Each row is a point. Each copy is the shape, with its points in the same order, turned, moved and blurred by noise. Some copies are also mirrored. Which?
In the rows, 128 means zero.

Shape (6 x 3):
[[ 86 123 101]
 [136 121  86]
 [106 179 109]
 [140 153 145]
 [136  78 144]
 [138 111 136]]
Copy 1 (6 x 3):
[[133 109  94]
 [ 83 121 102]
 [139 170  97]
 [126 147 159]
 [104  85 166]
 [103 116 151]]
Copy 1 is: mirrored
Copy 2 (6 x 3):
[[121  88 129]
 [158 118 147]
 [139 111  80]
 [120 158 106]
 [103 147 182]
 [120 144 151]]
Copy 2 is: only turned

Shape (10 x 4):
[[145 144 125 122]
 [126 102 142 157]
 [114  69 141 104]
 [139 103 122 150]
 [126 192 111 132]
 [122  81 157 126]
 [121 158 123 134]
 [126  99 150 131]
 [144 164 155 131]
 [169 169 102  84]]
Copy 1 (10 x 4):
[[143 116 120 150]
 [114 169 125 158]
 [ 92 146 175 166]
 [108 149 120 171]
 [149  94  83 111]
 [111 161 164 160]
 [133 118 109 125]
 [114 152 150 154]
 [165 138 117 127]
 [166  66 122 159]]
Copy 1 is: only turned
Copy 2 (10 x 4):
[[145 122 129 102]
 [119 142  87 133]
 [ 73  98 105 132]
 [131 124  84 121]
 [184 136 162 120]
 [ 82 124 101 122]
 [152 133 141 128]
 [ 99 131 107 120]
 [140 154 145  93]
 [170  89 160  77]]
Copy 2 is: mirrored

Shape (8 x 4):
[[106 134 157  99]
 [ 99 101 117 101]
 [156 141 108 105]
 [106 154 108 133]
 [105 165 185 144]
 [155 138 163 118]
 [153 153 112 131]
 [146  99 178 101]]
Copy 1 (8 x 4):
[[146 113 104  96]
 [ 96 104 101 119]
 [140 103 157 137]
 [108 138 149  95]
 [169 163 105  85]
 [166 125 122 132]
 [142 136 162 131]
 [165 104  85 151]]
Copy 1 is: mirrored
Copy 2 (8 x 4):
[[137  84 117 138]
 [161 135 109 127]
 [137 116 176 112]
 [116 139 145 156]
 [ 79  80 109 151]
 [103  85 144 104]
 [109 123 172 125]
 [134  76 108  80]]
Copy 2 is: mirrored

Shape (11 x 6):
[[112 157 100 101 139 158]
 [150 109 174 134 148 151]
 [ 78 128 135  84 132 122]
 [ 99 167 117 158 106 162]
 [102 114 136 117 170 111]
 [133  94 102 104 127 134]
 [117 101 174 152  85 123]
 [145 178 166 114 144 146]
 [130 108 129 112  89 171]
 [138 146 133  87 162 141]
 [144 124 177 137 116  90]]
Copy 1 (11 x 6):
[[122 143 136 141  89 167]
 [162 126 162 121 150 104]
 [101 157 120 169 105 115]
 [153  94 138 169 109 179]
 [145 150 122 136  92  92]
 [120 140  96 104 127 135]
 [135  86 121 161 165  92]
 [138 121 199 138 113 132]
 [119 121 122 139 171 159]
 [118 161 165 119 107 133]
 [121  79 147 127 127  78]]
Copy 1 is: only turned
Copy 2 (11 x 6):
[[139  85 146 120 138 109]
 [148 165 132  92 132 164]
 [102 136 137 103 152  83]
 [144  94 121 104  80 107]
 [ 90 150 153 124 139 129]
 [109 109 106 114 165 142]
 [125 173  79  76 104 124]
 [181 150 155 120 128 119]
 [147 112  87  73 143 130]
 [146 126 159 128 163 122]
 [138 195  99 131 117 129]]
Copy 2 is: mirrored

Shape (12 x 6):
[[114 108 144 146 105 132]
 [149 129 183 127 114 137]
 [157  51 129 140 128 101]
 [ 45 141  98 139 126 144]
 [ 64 134 121 136 139 109]
 [139 144 119 151 122 139]
 [157 140 160 149 111 140]
 [136 116  98 155 105 142]
 [158 126 118 154 101 139]
 [133 119 140 149 109  84]
 [140 141  99 136 187 121]
 [139 133 129 107 100 101]]
Copy 1 (12 x 6):
[[131 130 128 129 143  88]
 [106 138 137  98  96  83]
 [193  96 116 125 104  96]
 [111 156 141 155 197 148]
 [133 170 115 133 177 146]
 [110 142 130 162 112 109]
 [102 138 132 131  94  82]
 [123 110 132 176 131 103]
 [111 114 124 164 109  96]
 [141 138  87 137 116  98]
 [143 157 138 163  89 169]
 [107 113  92 126 114 123]]
Copy 1 is: only turned
Copy 2 (12 x 6):
[[148  93 154 134 136 115]
 [112 100 161 148 166  81]
 [ 99  71 145 106  81 109]
 [201 116 105 133 148 166]
 [182  95  93 142 141 133]
 [123 113 142 167 141 142]
 [109 104 165 165 156 105]
 [129 113 158 144 114 153]
 [110 116 167 160 124 136]
 [133  83 133 166 108 101]
 [ 93 101  80 151 142 156]
 [130 129 129 154 114  91]]
Copy 2 is: mirrored
Copy 3 (12 x 6):
[[112 118 162 151 154 151]
 [147 123 179 163 136 111]
 [ 80  75 160 147  92 146]
 [ 99 134 107 117 218 155]
 [ 79 130 124 126 195 122]
 [129 149 126 144 133 144]
 [146 142 161 165 125 130]
 [117 130 128 133 129 176]
 [131 139 144 145 112 162]
 [ 82 141 169 142 125 132]
 [107 128  79 132 123 103]
 [114 138 169 104 126 125]]
Copy 3 is: only turned

Shape (13 x 8):
[[148 142  68 190 144 130 113 118]
 [148 121 149 108 129 132 100 120]
 [108 109  76 130 133 126 107 113]
 [148 141 130 121 134 129 150 116]
 [116 116 133  98 134 105 174 148]
 [136 140  92 102 128 126 100 142]
 [111 139 127 105 119 138 129 164]
 [122  93 141 175 138 104 107 113]
 [135 130  14 104 138  96 108 114]
 [143 135 139 120 139 138 108 198]
 [150 143 145 130 135  85 110 117]
 [154 130 138 181  44 132 103 137]
 [ 97 145 150 115 123 101 156 123]]
Copy 1 (13 x 8):
[[139  93  62 107 103 141 160 115]
 [101 139 144 128 142 147 126 102]
 [107 121  76 116 151 130 143 143]
 [144 128 137 130 123 138 116 134]
 [153 159 142 137 140 104 132 165]
 [ 95 162  94 118 127 127 119 126]
 [102 153 140 105 130 105 126 142]
 [118  96 125 140 162 129 188 101]
 [126 151  11 150 130 140 114 153]
 [101 183 138 103 115 104 151 101]
 [113 131 129 174 121 135 149 108]
 [106  71 123 124 118  65 123  71]
 [123 128 158 146 135 107 136 168]]
Copy 1 is: mirrored
Copy 2 (13 x 8):
[[100  86  99 156 145 136 157 187]
 [141 147 120 120 108 104 140 124]
 [ 99 124 143 124 154 101 150 175]
 [151 118 117 130 150 115 127 120]
 [137 129 162 140 170 118 137  91]
 [ 99 151 114 147 150  87 139 140]
 [ 94 140 119 120 154 114 132 102]
 [127 104 169 127 107 144 157 147]
 [ 94 134 137 174 192  63 151 197]
 [ 89 152 107 139 121 125 157  81]
 [154 131 134 162 106 121 129 131]
 [ 96  46 108 122  79  91 126 116]
 [134 123 163 133 150 133 101 106]]
Copy 2 is: only turned
Copy 3 (13 x 8):
[[ 77  78  87 118 145 152 104 158]
 [152 113 117 153 104 108 114 105]
 [ 72 122 116 122 104 122 121 123]
 [143 103 127 125 133 107 140 136]
 [143 149 167 108 137 124 155 114]
 [108 102 115 134 121 129 141  85]
 [124 125 149 153 149 123 146  97]
 [127 148 101 143 105 136  87 162]
 [ 46  93  90  76 107 138 157  86]
 [141 121 130 164 160 150 110  73]
 [158 132  82 129 115 133 135 128]
 [131  86 126 201  97 186 132 156]
 [143 152 131 139 143 111 173 138]]
Copy 3 is: only turned

Shape (14 x 8):
[[109 132 129 112 152 138 104 148]
 [165 113 130  98 156 131 113 145]
 [110 124 125 132 123 105 111 131]
 [164 136 128 103 110 120  99 150]
 [109 140 128 132 142 122 159  86]
 [107 146 116  94 128 215 113 141]
 [108 145 145 105 107 156  95 106]
 [113 127 134 112 143 126  95 146]
 [114 150 142 156 116 110 128 146]
 [131  92 143 140 128 170 149 115]
 [109 147 125 107 201 105 179 124]
 [106 130 103  96 120 122 179 143]
 [133  59 102 124 235 117 143 105]
 [140 148  73 124 136 107 133 108]]
Copy 1 (14 x 8):
[[109 126 128 128 123  99 159 110]
 [127 103 119 157 107 145 163 101]
 [140 115 126 122 128 101 136 140]
 [132 118  95 156 107 134 120 124]
 [134 113 165 109 178 120 119 117]
 [ 66 156 123  96 110 133 140  62]
 [124 138 114 108 122 101 109  79]
 [123 120 121 127 114  94 153 120]
 [136 142 150 131 126 100 118 151]
 [140 129 171  90 115 161 136  99]
 [123 111 166 154 199 121 179 117]
 [124 147 116 111 181 152 156 137]
 [127  36 173 110 150 140 224 113]
 [ 98  85 122 126 161 136 116 142]]
Copy 1 is: mirrored
Copy 2 (14 x 8):
[[137  96 122 158 146 109 132 138]
 [123 117 115 143 151  98  97 179]
 [146 125 148 135 136 128 137 135]
 [145 143 124 139 119  83 120 173]
 [ 99 123 125 126 119 165 123 120]
 [123  92  47 149 127  93 164 133]
 [129  91 111 114 100 104 158 139]
 [143  99 133 149 141 104 134 146]
 [146 141 143 144 121 115 122  98]
 [127 112  82  95 148 130 103 119]
 [ 89 107 128 191 140 176  88 131]
 [148 141  89 165 120 171 120 141]
 [ 82  97 131 137 229 175  85 166]
 [103 166 131 150 142 144 149 156]]
Copy 2 is: only turned

Shape (13 x 9):
[[122 167  90 103 133 135 145 143 110]
 [125 127 142 160 151 124 103 156 111]
 [137 141 110 143 160 129 104 112 185]
 [149 118 152  99 132 144 154 132 171]
 [128 146 125 132 143 146  99 135 168]
 [154 105 134 161 164 171 120 101 138]
 [ 92 105 151 138  87  91 144 109 128]
 [150 156 133 183 117 114  89 101 104]
 [148  85 160 164 102  94 157 110 145]
 [128 100  75 102 128 140  87 172 143]
 [146 129 115  99  98  84 119 181 114]
 [151 142 129 168 140 137 134 136 157]
 [165 152 103 156  85 141 152 146 139]]
Copy 1 (13 x 9):
[[149 133 137 134 185 121 115 135 105]
 [105 128 133 117 128 104 125  76 130]
 [132  83 110 143 121 134 150  96  72]
 [101  76 106 150 160 170 130 121 132]
 [120 106 117 128 141 144 157  92  90]
 [ 80 115  73 150 120 123 113  94  90]
 [126 119 139 117  86 158 114 152 158]
 [152 161 108 138  91 130 111  68 115]
 [102  95 128 161  78 162  91 116 155]
 [ 98 133 160 166 157 109 185 125 102]
 [143 128 178 164 157 128 145 113 167]
 [115 101 126 145 130 146 105  79  93]
 [128 140 152 171 149 174  93  98 100]]
Copy 1 is: only turned
Copy 2 (13 x 9):
[[139 112 131 183 129 121  94 113 116]
 [144 124  94 111 113 110 146 130 110]
 [ 89 143 143 123 146 126 126 172 117]
 [ 76 145 123 127 110 160 103 107 140]
 [ 94 118 129 124 132 120 128 150 132]
 [ 96 142  94 111 167 153 147 125  92]
 [168 154 100 139 106 182 132 139 170]
 [166 137  76 105 174 109 124 159 131]
 [142 171  75 100 111 196 112 141 137]
 [130  70 173 112 109 144 116 133 104]
 [173 108 133 118  82 127  75 114 138]
 [102 132  86 126 129 134 112 156 111]
 [125  95  78 145 132 154  67 150 121]]
Copy 2 is: mirrored
Copy 3 (13 x 9):
[[129 114 101 104 134 135 105 137  98]
 [157 142 122 158 123 161 152 130 137]
 [134 130 123 151  91  98 175  92 101]
 [121 116 142 157  96  77 106 135 146]
 [160 117 133 144 102 105 153 117 101]
 [127 120 157 176 127 113 139  63 133]
 [119 159 158 127 158 108 146 178 150]
 [118 161 171 142 130 169 157 115  82]
 [ 90 167 175 152 108 117 139 139 182]
 [197 143 117  89 102 107 126 106 134]
 [151 169 125 108  91 150  95 171 140]
 [119 113 146 149  87 136 159 112 127]
 [109 104 169  99  84 148 122 133 122]]
Copy 3 is: only turned
Copy 4 (13 x 9):
[[ 96 118 109 112 121 142 101  95 141]
 [135 155 141 135 116  80 108 146 155]
 [127 119 118 133 117 104 120 161  65]
 [123 108 133  79 130 100 169 118  98]
 [113 118 105 115 123  89 121 156  99]
 [134  92 150 166 123  77 146 140 105]
 [171 149 114 113 149 140 178 149 159]
 [118 154 148 171 176 116 108 168 135]
 [181 139 172 112 142 127 180 156 127]
 [158  85  97  87 128  76  76 129 132]
 [146 148 125  65 161 119  95 111 157]
 [113 121 163 127 119 110 130 162 109]
 [103  93 160  99 155 144 115 150 138]]
Copy 4 is: only turned

Shape (15 x 9):
[[131 105 120 128 165 131 110 105  88]
 [102 118 136 113  98 121 142  78 110]
 [145  83 172 137 131 110 141 125 132]
 [126 113  99 135 158 121 106 128 124]
 [116 117 155 145 151 171  94 158 111]
 [162 128 168 188 110 119  80 177 106]
 [107  88 129 146 105 188 107 170 134]
 [116 138 133 136 117 128 140  92 124]
 [117 132  78 110 111  84  85 146 126]
 [131 153 116  85 122 147 121 178 119]
 [107 164 121 133 102 119  66 172 139]
 [ 94 155 116 147 102  98 124 114  96]
 [109 115  93 129 146 110 128 126 165]
 [111 141  94 134 147 177 146 110 136]
 [100 152 144 128 138 137 174 155 131]]
Copy 1 (15 x 9):
[[122  99 121 116  81 146 165 119 150]
 [143 106 126 128 131  92 158 158 118]
 [ 97 153 104 112 133 123 148 106 117]
 [126 102 130 119 110 173 133 117 146]
 [111 153 122 136  88 142 114 122 192]
 [ 48 140 153 151 110 123  91  84 159]
 [138 142 100 151 136 131  96 108 203]
 [134 121 139 148 124 121 148 147 119]
 [123  59 147 100 132 152  84 130 132]
 [151 118 114 128  83 140  62 132 130]
 [101 107 161 129 122 144  52 149 162]
 [134  95 184 132 118 108 126 137 128]
 [148 110 132 114 148 180 125 134 127]
 [175 123 128 168 108 168 138 144 146]
 [166 172 150 132 106 131 108 127 115]]
Copy 1 is: only turned
Copy 2 (15 x 9):
[[143  92 144 107 122 131 159 124 106]
 [ 92 103 120 123 159 104 113  96 127]
 [150 110 120 146 109  95 111 141 153]
 [145 128 143  98 126 138 166 119 145]
 [125 146 138 149 110 114 191 158 114]
 [169 189 108 117 103  67 157 161 108]
 [ 84 151 126 131 115  96 193 169 158]
 [102 132 125 121 141 126 115 108 121]
 [151 155 141  76 182 111 169 102 162]
 [128 158 159 124 189 127 162 170 141]
 [137 204 136 120 170 100 181 117 139]
 [121 147  91 101 169 120 138  94 111]
 [128 137 136 108 135 152 146 102 180]
 [ 81 137 147 113 128 174 147 133 130]
 [119 147 105 155 160 159 127 156 137]]
Copy 2 is: mirrored
Copy 3 (15 x 9):
[[128 133 146 177 114 128 133  85 147]
 [133 168  78 157 122 118 124 128 153]
 [185 157 123 136  96 134 162  99 135]
 [111 137 161 148 120 112 149  94 129]
 [128 126 162 136  67 165 127 114 162]
 [158 107 143  78  50 143 125  59 136]
 [115 169 165 122  51 153 142 140 133]
 [130 140  91 140 120 128 131 122 136]
 [102 155 157  98 138  69 115  91 123]
 [123 153 177 107 128 151  84 125 120]
 [102 121 155  68 100 108 102 118 144]
 [ 89 145  95 118 124 122 121  92 148]
 [109 151 148 129 139 109 169 126 122]
 [ 89 138 138 169 120 154 141 155 114]
 [124 145 122 107 143 189 142 125 135]]
Copy 3 is: mirrored
Copy 4 (15 x 9):
[[107 147 134  87 172 149 128 129  96]
 [138 111 131 150 165 118  95 144 109]
 [ 90 134 131 121 138  78 131 112 123]
 [103 112 126  80 160 158 146 114 120]
 [124 151 149  76 104 137 170 143 114]
 [ 67 153 165  84  76 136 128 142 169]
 [162 121 174  82  82 119 153 112 130]
 [127 124 116 131 153 127 115 148 135]
 [ 90  67 150 110 132 186 114 107 111]
 [131 123 122 127  94 186 156 101 108]
 [ 98  78 146 106  82 181 140 152 127]
 [117 103 154 143 162 163 118 159 150]
 [120  72 113  96 160 135 150 106 126]
 [170 120  98  98 152 153 154 126 138]
 [135 134 112 156 135 139 182 119 148]]
Copy 4 is: mirrored

Shape (14 x 11):
[[169 165 102 136 142  83 106 133 120 162 178]
 [115 139 135 152 124 176 142 165 123 142 119]
 [123  78 197  97 118 103 172 137 147 160  97]
 [131 113 109 166 136 124 157 161 133 131 120]
 [111 164 136  83 160 102 127  99 176 116 135]
 [134 125 107 108 118 108 135 129  93 131 132]
 [142 139 142 112 158 127 156 153 108 123  93]
 [109 137  98 157 116 129 144 183 124  96 147]
 [134 125 130  81 112  57 126 139 141 149 114]
 [214  98 105 123 108 138 108 124 107 149 137]
 [110 101 164  95 134 106  93 134  85 110 123]
 [125 144 128 142 109  97 180 144 127 118 141]
 [118 127 116 113 118  74 106 110 103 108  78]
 [167 139 131 136  90 135 125 133 143  88 132]]
Copy 1 (14 x 11):
[[172 121  85 108 170 105 131 159  52 113 140]
 [111 146 157 160 150 155  89 135 115 107 152]
 [ 82 157 108 157 159 153 185 111 161 101  93]
 [130 113 164 133 188 147 120 139 116 102 125]
 [170 188 123 118 135  99 138 112 106 146  82]
 [156  97 104 140 143 122 118 127 123 116 121]
 [118 143 121 132 174 120 108  91 140 111 137]
 [170 117 165 166 188 142  95 151 118 127 140]
 [159 138  93 142 156  91 172 136 139  92  98]
 [125  73 116 111 124 124 167 130  95 119 183]
 [142 135  80 127 138 140 124 146 181 147 132]
 [136 117 135 174 186 124 125 130 105 129  95]
 [141 107 117 115 139  76 121 146 172 122  99]
 [133 116 158 154 150  99 147 136 107 164 153]]
Copy 1 is: only turned
Copy 2 (14 x 11):
[[ 83 191 112 154 150 118 164  88 122 135 175]
 [ 98  97 143 144 128 135 140 159 156 138 133]
 [193 186 148 139 143 143 124 184 177 124 109]
 [125 118 161 131 159 146 134 115 155 123 148]
 [170 167 106 132  91  90 120 130 116 127 187]
 [120 162 124 128 137 131 123 101 134 163 119]
 [143 135 156 166 144 104 108 136 137 149 125]
 [117  97 163 113 129 136 167  98 146 157 152]
 [169 206 134 152 112 148 136 105 130 144 134]
 [ 89 172 113 133 190 162 134 132  80 139 112]
 [159 157 106 133 121  94 150 117 138 138  72]
 [146 140 141 128 151 138 143 116 167 173 169]
 [173 148  99 157 123 140 112  72 130 141 107]
 [143 117 108 130 156 149 162 137  98 165 150]]
Copy 2 is: only turned
